Each row is a point. Examples show where two turns around zero, p and q, send a point. Write where each new point lands after one turn and then the other. Backwards means that the second turn is done in reverse. Each puzzle has new turns, and all numbers are rounded.

Turn p:
[-0.12  0.07] -> [-0.06 -0.12]
[0.08 0.40] -> [-0.40  0.05]
[ 0.04 -0.47] -> [0.47 0.07]
Turn q:
[0.48 0.05] -> [-0.32  0.36]
[ 0.15 -0.03] -> [-0.06  0.14]
[-0.14 -0.13] -> [ 0.19 -0.04]
[-0.49  0.10] -> [ 0.21 -0.45]
Where do these land?
p, then q: [ 0.00 -0.33] -> [-0.21  0.25]
q, then p: [0.16 0.58] -> [ 0.25 -0.55]
p, then q backwards: [ 0.00 -0.18] -> [-0.10 -0.15]
q, then p backwards: [ 0.10 -0.24] -> [ 0.21 -0.15]
p, then q backwards: [-0.26  0.18] -> [-0.12  0.29]

Turn p:
[-0.19 -0.12 -0.48] -> [-0.01 -0.34 -0.41]
[-0.38  0.09  0.13] -> [-0.38  0.12 -0.09]
[0.19 0.10 0.20] -> [0.11 0.19 0.19]
[-0.03  0.28  0.28] -> [-0.09  0.38  0.09]
[ 0.41 -0.35 -0.13] -> [ 0.37 -0.35  0.22]
Turn q:
[-0.05  0.21 -0.23] -> [ 0.10  0.27 -0.12]
[ 0.31  0.28 -0.07] -> [ 0.42  0.05 -0.01]
[-0.12 -0.44 -0.21] -> [-0.33 -0.17 -0.34]
[-0.02 -0.31  0.53] -> [-0.25 -0.42  0.37]
[-0.12  0.26 -0.02] -> [0.05 0.26 0.10]
Where do these land?
p, then q: [0.07 0.19 0.34] -> [0.14 0.17 0.33]
p, then q backwards: [ 0.39 -0.15  0.25] -> [0.13 0.30 0.36]
p, then q: [-0.16 -0.22 -0.14] -> [-0.25 -0.09 -0.15]
p, then q backwards: [-0.29  0.18 -0.45] -> [ 0.07 -0.30 -0.48]
